Rows are points. The window is the flat piece filled in between its corners: a triangle in 3 columns, a solid with four corners in 4, and so on. A path goes straight from each point to the next, and from the last back to the first. After which points does the path pass through the window?
In the rows, 128 means zero.

Window:
[[135 204 132]
 [159  98 125]
 [129  76 108]]
Path:
(1): [137 150 153]
(2): [145 148  90]
(3): [146 162  90]
(4): [120 140 155]
(5): [136  94 149]
(6): [132  71  51]
(7): [134 159  65]
(8): [137 198 173]
(9): [120  68 138]
(10): [182  53  84]
(11): [121 175  93]
(12): [131 143 161]
Through the window after points: 1, 3, 5, 7

Window, 6 rows:
[[104 105 182 149 160 172]
 [ 96 177 149  68 123 151]
 [173 109 194 193 111 106]
 [146 205   7  93 120 109]
 [ 63 143 151 121 102 134]
 [103 210 132 141 106 145]]
Path:
(1): [143 153 109 157  96 182]
(2): [134 147 190 162 141  43]
(3): [116 146 145 138 153 120]
(4): [119 133 132 111  99 136]
(5): [131 156 136 124  86 160]
(6): [116 175 143 166 172  71]
(7): [130 163 156 120 140 105]
(8): [148 160  91 110  85 201]
(9): [139 131 109 134  81 156]
(10): [134 158 128 172 142  90]
(11): [ 82 212 143 109 157 117]
(12): [ 97 160  84  80  99 156]
Through the window after points: 5

Window:
[[181 140 142 153  60 229 156 139  94]
 [163 152 146 179 113 168 166  68  97]
 [120 149 133 114 193  95 179 174 134]
 [133 147 100 105  45 181 159  88 183]
 [131 100 133  93 218  87  90 156 143]
 [179 147 100 199 112 105 121 164 170]
 [169  80 103 126 139  34 130 180  95]
 [167 180 126 102 171  35  95 173 126]
 [ 86 148 150 165  43 199 141 108 114]]
Path:
(1): [152 164 102 140  94 138 152 135 110]
(2): [133 176  45 152 124 150 115 152 105]
(3): [163 125 212 138 102 137 169  81 134]
(4): [157 124 154 170  90 151 155 128 134]
(5): [114 147  71 110 145 162 139 128 107]
(6): [ 88 185  78 108 101 146 107  82  94]
(7): [140  89 204 196  60 174 170 173 143]
(8): [147 141 161 142 110 147 151 119 135]
(9): [176 149  92 166 140 145 136  93  76]
(10): [114 175  61 149 140 122 150 150  91]
(11): [171 126 179 140 122 104 135 103 163]
(12): [160 125 151 129  89 130 145 135 150]
Through the window after points: 2, 6, 8

Window, 12 rows:
[[119 109 168 191 154 125 205  83  90 137  97 139]
 [113 190 167 110 117 196 126 142 171 108 134 125]
 [ 87  91 149  64 131 142  70  99 199  89 117 101]
 [101  54 138 176  89 181 184 132  74 102  98 125]
 [111 105 182  42 149 104 128 139 139 120 128  54]
 [106  92 129 213  78 110 140 113  57 149 130 119]
 [101 125 167  63  87 155 143  75 121 109 127 129]
 [164 100  56  78 209 128  59 121  66 172 175  98]
 [131 113 103 146  91 112 178 127 119  74 123 134]
 [131 101 206  72 126 152 125 116 184  96 185 123]
 [ 79 117  52 140 214 113 120 124  31 151 205 107]
 [114 112 118   7 155 151 103 108 219 165 185  58]]
Path:
(1): [109  96 109 102 145 117 112 157 125 136 147 143]
(2): [117 123 130  74 106 107 127 119 131 181 121 156]
(3): [110 126 146  89 154 158 118  92 132  90 167  81]
(4): [150 103 125 151 147 180 104  76  83 128 137  60]
(5): [ 67  93 143  74 133 113 149 155 134 140 151 158]
(6): [100 124 137 112 134  99 137 173 121 142 148 160]
(7): [139  99 117 105 146 156 134  66  99 105 132  63]
(8): [142 143 146  94 131 134 128  83 137  87 172  49]
(9): [ 77  83 142  69 143 163 119 140 151 145 111 164]
(10): [115 122 177  91 109 142 144 121 162 128 119 168]
(11): [117 117 137 128 144 153 136  97 102 104 163  73]
(12): [100 110 144 112 154 140 141  91  85 119 146  58]
Through the window after points: 6, 10, 12

Window, 14 rows:
[[117 168  59 128 165  71 145 157 184 173 147  89 157 194]
 [173 120 138 158  94 106 115 105  67 147 127 161 157 131]
 [105 113 144 116 107 145 137 159  66 188 148 183  82  96]
 [214 240  64  22 117 160  85 154 154 151  91 107 161 193]
 [188 198  98 146 100 160 152 167  68 113 133 154 114 154]
 [135 161  62 177 133 101 153 202 233 238 101  86 195 197]
 [134  55  81 146  87 165 151  88 155  83 158 147 151  82]
 [174 151 126 171 119 114 124 124 102 144  95 142  72  95]
 [129 155 149 176 118 139 118 115 130 157 158 209 105 125]
 [ 88 109 164 149 141 142 116 156  88 112 100 190 126 101]
 [ 47 148  76  90 156 226 169  73 146 164 129  92 187 120]
 [146 132 203 140  96 141 166 133 105 114 153 139 115  95]
 [ 62 132 110 133  52 159 111 101 123 103 139 112 150  92]
 [183 221 119  82  76 101 153 141  87 115  94 188 140  94]]
Path:
(1): [ 88 147 106  96 125 142 195  94 151 156  54 158 108 179]
(2): [127 161 116 140 116 144 123 143 121 156 139 127 160 119]
(3): [111 167 115 159 209 121 148 179 161 166 164 109 177  57]
(4): [132 146 117 127  86 147 135 108 115 138 125 157 119 164]
(5): [146 146 139 136  81 115 141 107 121 152  66 179 130 201]
(6): [142 184  92  96 122 129 145 155 109 133 156 138 142  67]
(7): [137 151  89 122 112 134 116 130 135 147 151 123 175 109]
(8): [143 162 128 140  86 142 150 118 142  97  70 150 105 179]
Through the window after points: 3, 5

Window (14 x 14):
[[ 97 125  62 150 134 137 160  98 157 113  91  90 107 112]
 [ 75 179 118 160 115 112  51 136 139 107 165 161 117 133]
 [150 156  90  98 103 120  80 134 152 142  96  59 132 108]
 [178 100  93 113 131 143  98 140 129 156 154 163 114 147]
 [  7 179  89 143 139 100 173 189 107 131 218  35 197  76]
 [115 169  78  95 152 118  87 111 124 154 133 119 107 106]
 [145 121 137 114 128 209 148 105 156 156 166 141  88 123]
 [154 146  89 159 156 171  86  98 145 162 150 128 147 104]
 [163 149 171  89 159 118 150  85 191  39 129  73 104 102]
 [149 150 122 104 152 168  96 136 120  90 117 108 121 141]
 [120 155 153 129  95  87 186 146  69 138  72 151 143 140]
 [116 171  75  94 132 142  72 104 197 111 108 162 144 103]
 [142 151  76 129  73 105  92 120  63  94  86 125 139  85]
 [165 176 101 126  91 139 183 123  93 163 142 161 132 177]]
Path:
(1): [133 174  95 132 118 132 124 156 138  86 132 106  76 104]
(2): [169 168  99 132  90 153 152 147 140 138 138 141 114 117]
(3): [100 123 126 107 153 153 124  74 102 147 145 129 126 162]
(4): [ 80 160 132  89 110 111  90 115  79 113 117  99 170 145]
(5): [136 156 111 126 126 123 153 138 147 108 130 118 112 111]
(6): [133 192  66 136 130 134 128 179 146 106 118 114  91 101]
(7): [122 110 153 102 122  94 126  38 131  95 111  91 172 131]
(8): [ 91 137 131 109 141 138 132  83 100 179 127 117 218 131]
Through the window after points: 2

Window (14 x 14):
[[116 106 103 147 142  97  70 118 179 113 129 147  75 149]
 [117 168 145  90 107 127 109 130  71 160 152 179 128 132]
 [118  80 118 168 196 138  66 132 125  93 172 137 125 186]
 [114  93 146 137 112 133  95 106  97  68 115 108 103 160]
 [125 108 140 126 121 161 104 120 145  98 184 125  58 219]
 [133 108 109  51 111 113 118 139  73 179 150  98 110 126]
 [ 85  74 131 137 158 182  98 121 124 156 102 163 104 172]
 [118 116 164 114 210 143  80 111 143  90 123 121  69 166]
 [173 141 105  87 143  65 217 118 171 159 106 140 187 115]
 [ 97  90 159   7  90  87 137 141  89 159 152 173 155 125]
 [176  85 140 126 147 166  79  99 161 115 145 149 115 132]
 [155 117 185 119 119  58 168 146 157 184 134 107 154 108]
 [129 133 127  76 113 108 194 188 149 147 144 137 155  62]
 [198 109 138  88 124  58 196 187 123 157 107 166 129 108]]
Path:
(1): [146 116 165  73 128 108 120 164 114 155 114 129 144 165]
(2): [153 114 133 115 130 117 114 143 133 131 125 143 146 147]
(3): [100  82 141  97 132  65 197 120 126 189 188 125  83  90]
(4): [ 72  90 160 123 176  80 188 122 139 153 158 137  83  61]
(5): [187 139 100  53  74 156  85 169 107 130 130 118 156 187]
(6): [131 130 122  61 127 133  99 160 129 122 124 139 143 152]
(7): [137  83 157 143 134  83 171 110 106 154 142 149 111  81]
(8): [141  84 146 140 177 144 138  90 123 132 153 145  99 119]
(9): [127 118 126 116 149 111  94 146 142 114 140 133 129 175]
(10): [118 114 140  97 125 107  92 180 153 169 124 134 154 154]
(11): [136 119 136  93 136  96 166 122 107 131 142 138 109 120]
(12): [137  82 139 140 166 103 138  88 122  81 203 172  86 129]
(13): [129 145 123  92  96 137 104 164 173 170  89  96 120 197]
(14): [151 137 137 113 148 127 102 149 151 131 103 144 147 167]
(15): [ 82  67 134 113 126 123 147 101  80 167 177 144  90 113]
(16): [118 106 123  90 116 103 148 104 132 142 165 161 126  99]
Through the window after points: 4, 8, 12, 14, 16

Window, 14 rows:
[[106 139  88 196 123 173  70 120 113 168 109 143 143  70]
 [ 89 175 186 225 120 138  51  99 136 103 140 197 127  57]
 [ 38 208  94 185  72 127  78  66 115 137 113 155 157 127]
 [162 139 144 142 160  72 183 173 129 143 145  60 138 135]
 [122 166  89 171  60 171 130  19 154 125 156 135 149  98]
 [127 132 173 146 130 173 130 178 198 175 124  96 125 185]
 [170 116 151  47 138  80  81 206 135 123 200 125 121 114]
 [ 74 136  98 193  89 164  35  93 151  47 135 106 126 102]
 [155 141 113 104 146  73 149 166 187 161 107 107  48 126]
 [163  98  88 177 108  95 141 174 177 152 170 128 109 199]
 [ 43  89 157 171  94 125  84 106 140 143 170 128 122  74]
 [ 89 122 153 172  89 165  80  84  67  97 112 167  98 114]
 [168 107 166 129 164  75  67 112 148 175 154  88 118 153]
 [161  72 149  96 196  72 159 186 200 152  96 134 154 167]]
Path:
(1): [ 75 140 111 142 175 121 169 151 140 176 169  65 113 110]
(2): [ 94 135 142 168 161 155 106 147 137 130 162 122 140 104]
(3): [162 107 151 128  26  66  75 105 178 154 106 134 116 177]
(4): [164 107 146 121  50 110  61 127 109 145  89 152 140  95]
(5): [ 72 135 146 171 164 118 134 111 164 122 176 110  96 147]
(6): [100 108  84 127 198 112 124 127 135 137 171 121 133 127]
(7): [134 126 134 152  99 132  99 136 151 144 115 123 129 125]
(8): [125 104 122 152  62 127  92 120 148 143 108 142 109 110]
(9): [103 161 129 167 201 141  80 133 149 131 168 111 145 140]
(10): [ 78 156 110 157 152 161  97 153 131 157 231 114 104 147]
(11): [155 115 134 137 119 103 101 142 135 135  95 129 144  91]
(12): [218 126 193 158  88  94  88 152 160  99  94 153 154 170]
Through the window after points: 10, 12

Window:
[[ 49 101 109 146  90 140  58 100 177  90 147  93 123 134]
 [123 125 136 114 139 158 138 175 134 172 145 117 106 159]
 [106 113 162 118 147  95 178 157 142 104 104 114 103 130]
 [143 149 169 181  97 121 127 144 150 129 202 202 215 125]
 [132 144 138 165 129 177 162 174 130 100 119  52 112 104]
 [142 142 178 141 138 104 137 175 104 142 134  42 152 153]
 [141 171 112 107 121 125 144 139 102 114 117  94  89 150]
 [134 104 149 173 144 116 171 128  79 148 130  97 119 145]
 [152 142 159 158 140 134 130 142 140 143  61  67  89 136]
 [134 109 108 137 120 142 107 123 160 124 170 169 249 107]
 [ 50 119 131 141  68 146  74 135 128 122 103  94 146  69]
 [102 130 178 128  84 149 130  67 162 152 202 152 239 124]
 [111 142 128 178  92 132 177 178 130 134  76  63 145 156]
 [ 98  63 124 113  34 138  80 119 159 100 119  71  97 106]]
Path:
(1): [119 131 159 159 102 191 108 154 100 102  93  93 171 145]
(2): [127 125 178 136  65 167 104 191 102  92  87  92 167 174]
(3): [ 98 133 105 141 141 107 151 108 180 163 171 111 129  95]
(4): [133 164 125 165  93 137 173 155 172 157 123 111 122  75]
(5): [116  94 178 110 134 132  93 113  87 104 138 103 194 183]
(6): [104 106 163 141  99 155  70 146 139  61  93 109 167 168]
(7): [136 148 134 152 129 118 165 123 147 188 153 101 120 102]
(8): [104 101 122 161 101 125 107 117 163 149 132  81 130 104]
(9): [ 64 150 148 116 108 154  88 143 129  43 149 123 147 190]
(10): [ 99 103 170 153 118 141  86 160 105  90  93 106 189 189]
(11): [135 137 144 141 126 119 164 146 142 136 137  93 118 124]
(12): [142 113 114 172 119  92 176  90 142 185 196  81 143 116]
(13): [ 89 135 184 128  98 176  94 176 140  87  75 122 167 143]
(14): [ 88 128 168 174  99 155 117 148 117 124 115  90 155 155]
(15): [175 127  83  90 109 122 133 108 182 150 190 133 144  47]
(16): [ 99 127 126 137 111 121 142 150 152 140 139  86 110 102]
Through the window after points: 6, 8, 16

Window, 14 rows:
[[121 123  91 132 106  99 125 136 114  82 173 134 194  77]
 [140  62 150 124 118 137 136 121 131  72 116  91 143 164]
 [139 107 106 104 107 120 142 120 134 103 117 135 135   7]
 [100 158  90 139 141  99 128 177  89  98 144 149 126 130]
 [165 136  97 161 103 129 161 101 190  97 129 139 103 103]
 [133 136 114 111 145 144 135 112 159  91 159 180  96 160]
 [150 125 191 140 113 128 152 111 136 174 153 128 129 151]
 [103 145 121 106  68 133 148  86 146 170 130  68 168 134]
 [164 148 166  83 105 142 116 178 172 144 162 136 120 109]
 [158 136 194  91  99 168  42 132 119  96 109 107 151 182]
 [110 132 160 177 160 166 142 121 185  97 128 111 202 104]
 [ 94 160 185 138 118 112 162 120 148  70  84 137 163 181]
 [100  71 171 152  82 139 140 159 129  87 126 159 118  82]
 [105 126  99 145  98 129 203 130  61  83 173 119 135 109]]
Path:
(1): [135 114 140 125 109 140 143 142 140 114 129 129 168 149]
(2): [138 120 129 119 112 135 134 137 136 115 123 138 148 137]
(3): [ 89 154 164 140 135 112 120 133 105  32 168 101 101 132]
(4): [115 114 145 138 117 119 130 129 129 104 149 103 131 105]
(5): [144 121 140 134  88 150 157 147 142 109 100 166 172 124]
(6): [174 120 114 100 103 164 149 152 111 117 100 135 184 161]
(7): [103 129 171 124 113 110  78 106 148  88 146 114 100  52]
(8): [ 95 127 145 124  96  84 152 131 128  46 184 110  65 111]
(9): [125 118 125 134 116 152 135 137 132  99 118 145 169 119]
(10): [142 129  83 122 117 145 148 154 134 127 123 151 181 158]
(11): [116 121 177 122  91 108 137 108 119  87 148 117  99  89]
(12): [ 95 166 154 167 113  89  68 130 161  74 128  93 107 120]
(13): [130 103 128 124 117 151 162 119 126 100 134 149 157 121]
(14): [127 114 120 120  96 156 140 144 126 114  90 115 150 155]
(15): [122 119 161 138 114  99 148  83 139  92 208 111 128  90]
(16): [119 121 149 144 120 126 118 110 128  77 145 106 128 131]
Through the window after points: 2, 6, 14

Window:
[[126  16 134 132 162 133  71 181 115 159 103 138 166 139]
 [191 199 109 152 175 152 115 111  81 131 123 126 125  42]
 [ 91 130 229 127 119 108  94 149 132 117 168 176  48 183]
 [143 172 140 148 100 123 150 116 128  20 185 126 192  66]
 [145 145 115 163  63 183 180 171 141 136  51 130 150  98]
 [190 169 124 100 166 136 128  93 165 152 121  65  86 153]
 [ 78 148  88 149 136 191 142  89 137 126 155 160 158 148]
 [ 37 123 166 195  75  89  61 159 159  97 131 142 168 130]
 [133 188 117 224 140 117 171 135 126 100 123  91  40 169]
 [122 148 106 103 189 139 138 102 116 144  74  98  58  77]
 [121 153 231 160  76 201 136 133 100  67 117 112 171  86]
 [ 85 127 168  74 171  87  98 130 110 143 140 136 165 204]
 [ 87 124 109 119  67 135 114 172 118 128 186  85 129 230]
 [ 87 101 185 236  96 109 157 165 115 163 167 135 101  99]]
Path:
(1): [140 177 139 134 134 126 118  49  94 125  72 119  99 127]
(2): [116 110 153 147  94 114 111  97 107 126 133 131 132 159]
(3): [108 150 133 131 194 146 123 194 138 131 138 127 115 140]
(4): [113 192 115 181 172 139 153 202 173  92 128 140 124  77]
(5): [130 105 180 142  86 136 117 108  88 127 123 103 127 142]
(6): [131 158 134 166 110 123 144 106 114 127 117 124 115 132]
(7): [109 169 139 143 118 200 148 193 156  96 150  95 127 122]
(8): [139 142 125 150 151 158 156 187 128 124 169 115 125 121]
Through the window after points: 2

Window:
[[197  85  73 131  75  79 122 115 175 142  91 161  83 148]
 [128 109 135  49 142 130 114 198 132 175 112  88  70 110]
 [142 161 171  61  66 125  90 132 146 140 126 129  95 105]
 [144  76 191  25  38 142 119 128 121 182 105  98 120 152]
 [ 63 101 123  80 136 152 100 187 174 148 130 119 114 154]
 [163 100 154  87 110  92  92 117 194 154 126 106 111 166]
 [104 146  74 136 167 157 150 136 147 181 172 137  94 123]
 [175 117 123  60 107 184 111 115 146  98 145 142 119 165]
 [135 142  85  82 138 176  93 152  72 121 135 128 114 222]
 [177  98 165  67 109 103 100 115 116 144  88 149 153  98]
 [196 190 121 109 133 173 138 155 153 155  76 151 222 120]
 [178 191 200 159 107 108 193 195 136 129 133 142 122  34]
 [115 117 127  45  99  88 152 140 163 145 131 116  95 148]
 [177 145 132 111  91 135 125 126  92 116 128  83 153  53]]
Path:
(1): [156  78  91   7  73 122  72 149 149 158 165 108 190 110]
(2): [152 143 160 116 127 116 137 129 162 143  99 125  92 158]
(3): [120 169 128  97 127  93 124  94 120 149  66  98  82 153]
(4): [174  97 117  86 112 164 110 185 148 127 174 160 147 126]
(5): [174 156  94  97 114 136 136 173 136 150 154 152 141 116]
(6): [148 129 154  96 114 117 126 129 147 133 103 111 124 113]
(7): [140 132 128  71 124 145 108 136 154 154 103 113  86 142]
(8): [138 116 112  96 124 134 133 185  74 139 176 135 147 137]
(9): [160 123 107  77 110 135 137 171 152 140 163 184 137 124]
(10): [133 154 129 117 142 155 118 107 131 162  89  76 118 146]
(11): [144 203 163 122 126 135 134 123 115 160  61 138  83 106]
(12): [156 115  90  93 123 154 128 153 152 146 166 122 171 123]
Through the window after points: 1, 7, 9, 11

Window (14 x 14):
[[106  64  84 144  99  98 153  78 122 100 161 163  98 137]
 [146 116 177 106 123 143 139 128  98 207 152 115 174 141]
 [185 176 132 169 118 106 166 118 128 101 186 168 153  41]
 [128 149 126 189 166 171 173 163 101 149 150 145 170 232]
 [151 137 129 133 180  53 154 110 100 109 124 183 149 214]
 [170  41 143  80 123 141 101 121 147 140 150 229  78 172]
 [ 84 154 196  71 191 127  66 106  70  93 140 100 116 128]
 [180 178  87  83 163 143  93 148 123 110 131 129 154  96]
 [119 112 192 147  87 126  70 164 109 186 106 140  95  83]
 [140 100  95  56 140 163 226 172 131 165 154 163 121 167]
 [123  58 146 128  63 162 125 176 106 117 121 174 138 133]
 [140  56 126  84 179 137  87 159 102 108 114 151 110  41]
 [ 98 148 130 133 121 170 122  51 146  69  85 145 132  89]
 [100 117 122 121 184  64  52 152 114 103 148 209 155  80]]
Path:
(1): [155 143 122 168 143 154 133  89  49 124 103 175 115 209]
(2): [107 115 132 125 153 136 153 175 151 135 177 131 163 138]
(3): [135 125 172 144 132  89 159 149 140 101 149 139 143 135]
(4): [103 127  46 100 158 209  83  93  49 170 109 166 135 103]
(5): [132 128 121 131 173 130 135 120  63 146 116 174 115 162]
(6): [136  89 149 101 117  64 119 113 177  73 168 155 148 142]
(7): [135  88 155 114 116 142 105 147 153  99 164 126  95 136]
(8): [123 138 132 125 154 105 144 109  73 153 115 205 156  92]
(9): [126 157  91 141 104 183 115 136  42 166 136 163 125 117]
(10): [112  66 189  95 160  99 122  83 215  27  92 145 139  98]
(11): [133  82 120 152 146 134 117 176 172 104 130 130 158 125]
(12): [128  89 166  70  84 152 119 121  24 151 128 205 101 105]
(13): [148 148 134 112 140 136 131 119  84 133 150 155 139 129]
(14): [ 84  99 151 151 143 100 133 121 213  82 115 141 137 144]
(15): [138  83 130 118 178 113 181 136 188 144  82  72 122 110]
(16): [132 161 154 110  94 175  74 113  32 107 193 228 140 161]
Through the window after points: 1, 5, 9, 11

Window:
[[130 102 249 135 177 152 111 136 127 181  99 101 160 124]
 [190 193 127  98 114 143 135 141 129 113 163  90 126 126]
 [152 108 169 206 117 129  88 124  56  74  82 127 186 106]
 [148 123 120  91 131 131  29 123 132  83 138 137 117  86]
 [118 120 113  95 167 171 123  81 126 154 139 117 146 162]
 [155  89 155  79  64 201 138 116  90 177 116 106  67 135]
 [154 147 167  66 108 130 122 164  92 183 103 185 148 148]
 [101 156 137  79 181  78 125 140 117  55 115 155  90 134]
 [208 103 151 157 192 157  58  54 172 131 157 144  85 106]
 [170  85  40 125 216 101 114 176 217 141 154 145 111 198]
 [104 137 232 127 135 206 113 120  85 141 213 153 150 141]
 [112 127 105 173 124 108 141 144 131 174 186 144  94  63]
 [ 62 125 208 169  48 132 140 119 111 149 130 151 169 135]
 [ 95 122 122 126 126 152 224 193 171 152 113 165 169 130]]
Path:
(1): [121 106 148  87 137 146 114 118  96 125 159 147 140 111]
(2): [142 166 164 172 126 159 138 129 150 162 103 113 126 141]
(3): [140 142 124 141 133 184  66 145 148 143  95  80  98 151]
(4): [159  69 116  98 167  83 165 125 153 136 193 202 135 137]
(5): [132 107 147 130 159 117 168 145 135 120 126 132 168 123]
(6): [ 79 165 109 134  56 225 163 207 164 187 108 198 114 146]
(7): [132 135 124 124 169 127  82 178 164 143 131 157 106 157]
(8): [154  90 121 118 168 137 138 118 145 129 167 126 141 150]
(9): [135 113 149 105 133 109 170 130 144 123 156 136 162 112]
(10): [122 167 126 160 127 194 120 179 127 178 114 135  96 133]
(11): [107 186 159 151 127 153 112 197 154 138 133 146 133 119]
(12): [168  73 102  77 157  81 149  43  76 105 175 119  86 109]
(13): [214  96 243 120 158 113 142 109 130 187 189 109 175 109]
(14): [ 46 128 172 141 149 185  90 155 118 137  49 128 120 144]
(15): [148 179 132 189 147 187 127 144 104 162 115 132 116 145]
(16): [163 117 176  47 118 100 119 133 142 115 160 107 150 110]
Through the window after points: 3, 5, 7, 9, 11, 13, 15

Window:
[[125 141 106 101 123  50  94 129  94  97  84  58  54 104]
 [ 70 150 235 177  89  96  97  77  93 133 128 166  87 154]
 [114 152 115 150 128  90 152 118 149 112  84 136 182 106]
 [104 108 141 101 182 154 151  97 161 151 146 141 116 140]
 [ 43 122 126  81 190 123 229  74  95  47 159  43 194  63]
 [134 168 124  59  87 117 119 143  86 118 105  89 127 115]
 [144 129 119 162 143  73 127 142  94 102 121 117 106 175]
 [143 146 117 147 145 161 100  77 139  99 159 112 127 113]
 [117  81 147 146 122 154 133  93 146 110 115  79 148 134]
 [160 100 174 146  60 109 228 220 237 149 179 159 120 119]
 [ 78 118 105 121  60  86 136 110 129  83 148 151 178 115]
 [ 95 106 144  96 108 192 192 106  56 223 112 112  89  37]
 [ 83 163  89 117 104 185 143 206 168 144 136 145 109 127]
 [143 109 173 129  67 118 123 149 137  60 113 173  95 122]]
Path:
(1): [110  95 157 128 174 105 123 164 142 107 150 119 138  79]
(2): [104 187  91 104  44 159 198  75  89 134 112 118 103 146]
(3): [143 166  76  99  24 135 143  84 160  59  92 156 156 207]
(4): [104 106 161 138 154 117 142 133 116 130 127  98 128  82]
(5): [102  68 135 134 169  70  99 101  83 137 125 122 147  82]
(6): [125 141 147 123  93 133 168 119 137 105 124 110 111 125]
(7): [102 134 109 142  94 137 186 104 151 105 116 148 115 143]
(8): [132 123 153 109 154  95  58 183  88 130 133  64 155 104]
Through the window after points: 3, 7
